Every row gives one point. The points of each table are mixes of a few directions, plus a little noise. Count the directions of each table, and those that both share. Where both have some left over, give the other angles between the two spaces (their principal angles), to ten degrees, smallest first.
In the rows, zero is written as 128.

First (4 x 2)
[[129  79]
 [128 159]
 [129  78]
 [127 197]]
Second (5 x 2)
[[145 128]
 [217 130]
 [ 92 127]
 [ 67 127]
 [119 128]]
Directions: first 1, second 1, shared 0; angles 90

First (6 x 4)
[[ 81 119  93 105]
 [179 137 166 153]
 [158 133 151 143]
 [178 137 165 153]
 [ 33 110  58  81]
 [138 130 136 133]]
Second (6 x 4)
[[ 65 101  90 140]
 [139 116 144 173]
 [213 185 168  53]
 [116 105 131 182]
 [134 134 130 116]
 [101 127 106 104]]
Directions: first 1, second 2, shared 1

First (7 x 8)
[[158 118 107  82 120 110 125 155]
 [126 129 119  76 135 118 140 141]
 [115 138 146 132 132 121 149 129]
 [ 86 128 129 216 141 188  81  59]
 [ 46 157 170 181 159 164 148  72]
 [163 113  93  57 122 110 119 159]
 [202 112 132 153  86  84 134 182]]
Second (10 x 8)
[[101 114  82 138 149 193  54  65]
 [152 126 144 170 109 113 135 143]
 [ 95 150 136   7 155  97 190 157]
 [114 139 133  71 140 111 160 144]
 [170 128 164 188  94  89 156 166]
 [162 117 139 216 100 128 107 129]
 [164 132 165 167  99  84 167 171]
 [115 133 124  94 139 127 137 129]
 [ 92 125  92  86 157 170  92  87]
 [115 118 101 142 138 168  81  90]]
Directions: first 3, second 2, shared 2

First (9 x 11)
[[117 120 108  77  90  73  58 111  62  71 194]
 [139 137 150 181 167 185 201 145 196 187  61]
 [124 124 120 109 113 107 101 122 103 106 154]
 [131 130 135 145 140 145 150 134 149 146 107]
 [119 121 109  83  94  79  65 113  69  77 186]
 [129 129 129 132 131 133 134 129 134 133 122]
 [125 126 122 115 118 114 109 123 111 112 146]
 [126 127 124 121 122 120 118 126 118 119 137]
 [142 139 153 191 175 197 216 149 210 200  47]]
Second (8 x 11)
[[121  69 119  86  56 249 213 160 167 211 131]
 [134 133 135 149 146 101 140 112 118 114 128]
 [113 143 136 162 168  81 136  96  86  95 120]
 [ 91 122 119 104 112 204 132 157 143 170  96]
 [150 138 123 118 125  54  71 110 100  74 172]
 [171 155 135 146 151  74  80 129 154 100 134]
 [ 99 113 117  97 100 183 131 147 128 156 121]
 [146 150 139 163 166  80 120 112 128 103 120]]
Directions: first 1, second 4, shared 1

First (11 x 14)
[[146  56 158 111 225 142  47  74 112  75  98  59 133 146]
 [112 152 130 201 114 113  64 144 131  97 170 149 137  96]
 [173  72 117  19 155 169 209  97 115 174  82  79 126 172]
 [147 140 100 123  83 145 169 147 127 165 158 143 138 120]
 [145  66 152 106 208 142  70  82 115  89  99  70 131 146]
 [177  84 107  91 137 170 141 112 113 150 143  92 145 136]
 [141 129 113  86 106 141 192 133 128 166 118 131 125 141]
 [ 86 182 136 171  94  92 129 156 143 121 132 175 116 112]
 [123 126 134 105 136 124 149 123 130 133 104 125 120 141]
 [ 97 190 120 188  69 101 128 169 142 131 163 185 126  98]
 [ 61 211 143 207  80  70 111 170 151 107 140 200 111  99]]
Second (8 x 14)
[[129  88 124 124 133 135  74 119 127  93 138 107 148 118]
 [117 194 149  96  12 113 218 172 136 145 111 233 107 178]
 [101 157 148  57  46 107 212 154 142 133  75 197 109 178]
 [ 92 134 117 184 197 101  83 119 139 124 131  86 124  76]
 [157 118 121 145 160 148 116 115 116 141 148 101 133 121]
 [110 120 121 126 210 116 140 104 133 151  96  72 113 109]
 [104 118 126 128 153 113 112 122 136 117 112 108 127 113]
 [215  95 117 164 113 191  68 120  95 119 212 119 163 130]]
Directions: first 3, second 4, shared 2; angles 40

First (8 x 20)
[[121 153 142 142 166 106 123 112 129 158 121 159 145 141 132 145 128 132
  117 144]
 [ 85  82  83 122   7 137 124 146 109  97 157  73 105  85 155  93  73 133
  126 114]
 [125 173 143 157 171 103 140  87 127 161 125 163 157 140 127 145 147 134
   93 183]
 [117 114 117 124  99 131 124 137 124 120 134 114 120 118 135 120 112 129
  132 118]
 [144 161 138 146 160 123 149  95 130 136 127 144 147 136 115 135 164 128
  101 177]
 [112  99 116 113  93 132 112 155 125 119 132 111 112 118 141 120  96 128
  149  89]
 [172 144 151 120 190 142 138 126 143 123 112 143 132 150 100 140 176 120
  137 129]
 [148 100 133  98 138 149 114 167 138 109 118 117 107 135 119 127 129 120
  169  70]]
Second (8 x 20)
[[151 122 140 120 133 136 129 111 119 110 131 132 131 136 116 135 151 125
  128 131]
 [195 105 138  89 116 213 143 129 126  79 139 120 143 128  86 136 165 106
  150 117]
 [101 140 135 152 146  65 116 103 117 146 123 140 119 139 149 130 126 143
  108 141]
 [118 120  84 106  84 221 147 217 170 142 127  95 137  87 122 107  73 109
  165  97]
 [ 99 143 144 158 155  42 112  86 109 146 123 147 116 148 152 134 135 148
  100 148]
 [139 126 136 126 133 126 127 114 121 119 130 132 129 134 123 132 142 128
  125 131]
 [150 121 132 116 125 154 132 127 127 112 131 126 133 129 115 131 141 121
  134 125]
 [ 72 146 115 158 133  68 118 137 134 170 119 131 117 123 162 119  91 144
  114 134]]
Directions: first 3, second 2, shared 0; angles 30, 50

First (11 x 32)
[[132 108 203 122 126 132 149  94 130 125 134 124 125 104 123  97 132 137
  103 154 123 107 117 104  52 137 143  95 108  99 121 112]
 [108 136 154 141 177 133 146 112  66 119 147 110 147  97 140  48  97 113
  126 164 151  82 159 145  69 100 133  78  94 151 127 112]
 [143 101 198 115 100 129 141  99 163 130 125 133 115 118 117 136 149 146
  102 138 111 129 100  92  76 152 141 118 124  83 121 119]
 [110 160  44 144 163 126 113 164  84 126 132 122 144 140 142 117 102 107
  160 116 150 126 163 172 191  98 112 139 133 183 136 139]
 [121 148  63 136 139 125 113 157 114 129 126 129 134 144 134 142 119 117
  150 110 137 139 144 153 187 115 115 149 140 159 134 140]
 [143 126  89 119  87 123 108 150 179 136 111 144 113 159 119 202 153 139
  135  91 109 171 105 120 195 149 120 177 161 115 131 145]
 [125 145  64 133 129 125 111 157 126 130 123 132 130 148 132 155 125 121
  149 105 132 146 137 148 193 121 116 156 145 153 134 142]
 [131 142  60 129 115 123 106 161 145 133 117 137 124 157 128 178 134 126
  148  95 125 159 127 142 207 130 115 170 154 144 134 146]
 [146 100 197 113  93 129 139  99 172 131 122 135 112 121 115 146 153 148
  101 134 107 135  96  89  81 156 141 124 128  79 121 120]
 [100 156  88 149 189 130 131 141  51 120 145 110 153 113 147  60  87 102
  150 147 161  92 175 171 128  87 121  98 106 184 133 123]
 [149  85 249 108  90 132 153  76 176 130 126 132 110 106 111 127 157 155
   83 152 103 122  87  72  30 164 151 102 115  57 116 110]]
Second (9 x 32)
[[155  95 151 127  90  95 138 112 121 205 123 102 155 174 127 144 135 128
  130 108 104 105 100 111 150 152 129 183 147 126 118 123]
 [ 99  66 206 147 131  79 147  88 111 106 144 121 128 130 115  98 100 131
   84 164 137 146 117 119  81 161 149 105 119 116 115  68]
 [ 85 161  79 187 168 134 115  79  92  60 119 177 107 138 103 123 112  93
  145 126 129 160 153 138 114 126 146 137  95 162 150 116]
 [159 136 144  82 121 120  99 154 206 115 149 143 127 109 126 157 160 121
  105 111 158 163 117 156 197 118 107 121 145  97  91 133]
 [153 136 137  79 129 140 121 181 163 139 146 108 137  94 149 122 140 141
  119 132 153 117 131 148 157 103 105  95 144 112 108 145]
 [152 104 191  68 112 120 117 164 212 107 153 125 119  87 133 142 152 150
   81 139 158 160 109 138 150 129 113  83 148  74  91 119]
 [134 113 134 128 121 118 142 133  98 172 128  99 148 141 139 112 117 132
  135 130 121  95 126 123 123 129 127 139 134 139 129 128]
 [ 86 176  47 191 143 191 139 102  68  85  80 158  89 133 119 134 114 136
  179 130  80 118 152  90  47 126 153 135  97 161 197 160]
 [130 165  63 145 137 155 131 139  80 162 110 117 140 144 140 122 122 120
  173 111 111  88 146 129 133 107 123 153 124 166 153 162]]
Directions: first 2, second 5, shared 1; angles 30

First (10 x 32)
[[134 116 221 132 125 151 142 115 114 107 117 141 136 150 208  79 146 163
  208 146  82 165 123 121  80 179 137 158  98 100 148 149]
 [138 152  90 124 135 132 170 120 101 102 126 139 146 111 109 126 114 117
  146 102 119 119 112 128 103 146 144 190 113  75  93 146]
 [145 185 141 158  96 149 133 121 145 137 156 127 110 109 152 196  71 167
  168  25 122 147  92 156 118 109  74 153 107 123  97  87]
 [140  81 190 109 166 104 157 127 102 183  94 149 153 154 114 126 149 126
  103 222 137 146 139 184 203 101 101  64 156 184 208 139]
 [137 127 163 132 101 126 104 133 134  99 131 106  99 123 164 152 155 166
  160 130  78 127 127 101 113 165 131 132 122 141 113  97]
 [ 91 140 102 123 154 167 113 112 175 176 133 141 157 163 167  53  94  55
  101  99 205 130 139 109  78  83 125  98 127  92 145 189]
 [153 136  94 133 112  97 147 141  93  96 134 123 114  89  58 193 128 163
  123 119 100 115 115 152 173 138 131 164 131 143  96  85]
 [144  95 123  72 176  95 159 121 108 157  69 113 151 148 131 144 197  74
   79 249 101  80 145 108 158 138 129  70 177 149 156 151]
 [104 132 107 147  99 143  76 137 160  99 156 112 102 123 138 101 123 136
  132  87 138 127 138  89  91 139 154 139 113 119 102 120]
 [ 95 115  49 148 116 115  79 152 149 124 164 127 113 109  37 108 102 114
   61 100 198 122 149 133 164  82 155 114 135 153 122 118]]
Second (8 x 32)
[[117 104  79 113 133 101 100 144 136 132 124 109 117 122  78 138 155 103
   64 170 144  96 151 109 164 113 147  86 159 164 130 119]
 [162 186 134 117 126 145 181 105 116 120 112 121 136 117 187 188 118 129
  180  81  73 112  89 118  78 156  95 177 117  75  80 123]
 [123 119 234 183  79 147  77 139 153 134 170 138  91 132 160 129  92 224
  184  76 133 202 125 176 150 113  93 112  97 184 167  78]
 [141 148  78 114 164 124 199 116  91 142 114 158 172 118  79 129  97  88
  114 118 154 120 110 164 138 107 124 168 129  83 119 164]
 [155 108 181 106 169 117 200 113  76 148  87 157 170 143 133 121 144 125
  149 197 104 143 119 171 154 140 116 135 134 120 170 158]
 [ 97  92 143 128 131 128  62 138 176 170 134 115 113 158 141  95 141 107
   76 163 175 131 162 113 150  88 123  36 152 185 176 131]
 [114 162  86 156  91 146  92 135 155  95 167 116 102 105 124 134  97 144
  141  41 138 127 120 103  90 131 139 166 105 105  76 107]
 [117 104  92 106 131 116 113 135 121  83 114 109 125 127 121  89 181 105
  116 179 102  94 150  67  98 174 187 143 134 106 105 147]]
Directions: first 6, second 6, shared 6

First (8 x 32)
[[139 143 177 133 133  99 128 140 129 130 133 157 130 129 129  99 149 115
  112 140 122 155 144 116 138 112 143 137 149 128  99 131]
 [158 150 137 104 157  83 125 164 127 131 109 113 106 126 137  93 149  97
  105 146 119 149 116 105 111 111 161 132 158 166  91 133]
 [138 139 139 107 127 116 110 154 115 103 105 179 173 145 113  95 135 132
  117 126 107 129 115 128 126 107 137 146 124  81 106 132]
 [109 112 131 167 121 146 153  85 146 162 167  77  75 106 146 171 120 127
  143 130 158 132 157 131 141 155 112 106 132 180 158 121]
 [ 92 103 140 177  98 171 145  72 141 147 172 124 119 117 130 177 110 153
  153 116 152 121 163 147 157 155  91 114 109 123 171 120]
 [174 154  47   8 152 106  64 235  79  41  11 199 244 180  88  47 127 132
  103 114  58  86  24 127  70  77 164 171 100  19  80 143]
 [101 108 127 160 106 163 140  88 136 140 157 121 122 121 129 166 112 148
  148 117 145 118 148 144 146 149 100 117 111 123 163 122]
 [113 113 126 167 129 140 158  86 150 171 169  55  55 100 153 174 122 119
  142 135 163 136 157 126 136 158 116 101 140 205 157 121]]
Second (11 x 32)
[[ 85 158 164 134 141  94  67 118 152 113 121 118  91  71 136 235  71 160
  109  97 102 114 155 147  95 154  66 131 127 156 107  64]
 [114 135 141 145 116 148  56 169 125 106 145 128 102 153 133 170  86 149
  121 111  85 121 143 149 103 125 113 175  99  95 109 141]
 [142 151 137 101 138 102 123 163 123 104 114 154 147 135 130  77 144 107
  125 138 127 137 100 127 115 119 155 150 135 116  88 116]
 [108  75  88 168 104 184 205  36 137 176 161  85 122 111 127 157 136 139
  165 128 186 115 147 126 175 157 105  67 122 159 216 137]
 [161 142 138  95 156  80 135 145 118 134  85 144 145 124 116  91 157 114
   95 141 110 144 123  95 130  93 151 112 161 142 108 142]
 [146 143 134 111 131 119 108 176 118 103 123 152 141 156 129  82 138 113
  123 136 112 136 107 131 114 114 156 161 126 100  92 140]
 [161 124 110 106 121 142 175 157 114 115 131 154 171 169 128  14 180  88
  153 156 161 141  81 125 141 117 189 146 129  98 113 151]
 [123 137 113 111 123 130 199 108 139 111 141 143 166 115 141  56 166  92
  179 145 200 132  75 147 136 164 151 126 131 131 115  78]
 [143  85 108 158 119 164 128 105 110 173 132  98 109 157 114 159 125 151
  106 126 103 126 172 101 158  98 122  98 124 130 190 204]
 [115  87  95 168  83 215 145 117 123 135 188 110 121 173 136 117 121 135
  175 130 154 115 127 156 146 147 137 148  86  89 171 166]
 [109 172 181 106 179  31  62 114 146 134  68 120  93  41 120 249  83 161
   57 100  70 128 175 105  99 118  58  92 169 194 102  69]]
Directions: first 3, second 4, shared 1; angles 60, 90
